Each row is a point. Any point is a mix of the corners, with weights that add up to 1. It lies inside the corners' shape when no weight is negative. Is each point inside? If not, which corners have a negative weight?

Corners:
(1): |   3.8 | -23.1 |   8.2 |
(2): | -16.8 |  -0.4 |  -9.4 |
(3): | -24.6 |  17.0 |  25.5 |
(4): |  49.1 |  -1.7 | -28.9 |
Points:
|  24.0 | -17.0 | -19.1 | -> outside (3)
| 17.5 | -0.4 |  6.1 | -> outside (2)
|  12.4 |  -9.3 | -12.9 | -> outside (3)
|   7.7 | -19.6 | -12.8 | -> outside (3)
|  13.7 |  -1.5 | -16.1 | -> inside

Corners:
(1): |  23.8 |  19.0 |  19.1 |   4.4 |   5.6 |   7.4 |  11.4 |  21.8 |  17.2 |   3.6 | -37.8 |
(2): | -19.1 |  19.2 | -43.7 |  18.0 | -45.7 |  11.3 |   2.6 | -23.0 | -15.0 |   2.3 |   7.0 |
(3): | -18.0 |  -9.1 |  15.5 | -22.2 |  17.9 |  11.9 |  -7.3 |  -3.1 |   3.8 |  -6.9 |  13.9 |
(4): |  20.1 | -14.9 | -65.7 | -12.0 |   8.2 | -31.8 |  26.0 |   5.7 |  12.2 |  -8.8 |   3.0 |
(5): |  10.0 |  35.5 |  11.0 |   8.4 |  21.9 |  18.9 |   6.9 |  -8.0 |   4.2 |  22.1 | -34.0 |
(6): |  33.5 | -39.5 | -44.6 |   6.2 | -13.2 | -23.2 |  51.1 |  11.0 | -20.8 |  14.1 | -15.2 |
(7): |  -2.8 |  37.4 | -28.7 |   9.4 | -18.7 |  13.7 |   7.5 |  -1.4 | -14.7 |  47.5 | -11.2 |
(8): |  21.6 |   5.1 |  -4.0 |  11.3 |  13.0 |  -9.8 |   2.6 |  20.9 |  -8.7 | -12.1 | -38.1 |
(9): |  9.8 | 10.4 | -2.1 | 14.1 |  7.7 | -1.2 | -1.9 | -2.8 | 22.3 | 10.4 | 25.6 |
(10): | -63.0 | -10.4 |  -3.5 |  12.0 | -11.3 |  -9.0 |  -7.2 | -19.0 |  13.5 | -20.0 |  43.2 |
(11): | -31.0 |  25.6 |   5.0 |   7.2 | -27.9 | -15.2 |  10.0 | -25.1 | -14.5 |  -3.8 |  10.9 |
(12): | -0.1 | 31.9 | -0.4 | 20.0 |  6.0 | 18.6 | 19.9 | 23.1 |  3.0 | -5.0 | -2.6 |
Points:
| -1.0 | 23.7 | -2.2 | 12.2 |  4.5 | 10.6 | 12.6 |  5.7 |  1.9 |  3.8 | -7.9 | -> inside
| -16.1 |  -3.7 |  -0.5 |   6.1 | -13.2 |  -0.5 |   6.8 |  -2.2 |  -1.6 | -14.4 |  14.6 | -> outside (4, 5, 7)
|   4.9 |   6.9 | -19.4 |  11.8 | -10.2 |  -7.9 |  18.9 |   1.0 |  -3.9 |   3.6 |  -6.2 | -> outside (3)
| -14.0 |  16.3 | -18.8 |   2.9 |  -1.1 |   2.6 |   4.3 |  -4.7 |  -2.4 |   0.8 |  -0.6 | -> outside (1, 6, 9)
|   7.5 |   2.2 | -15.6 |   9.8 |   1.6 |   1.1 |  15.9 |  10.7 |   0.3 |   2.0 |  -6.2 | -> outside (11)
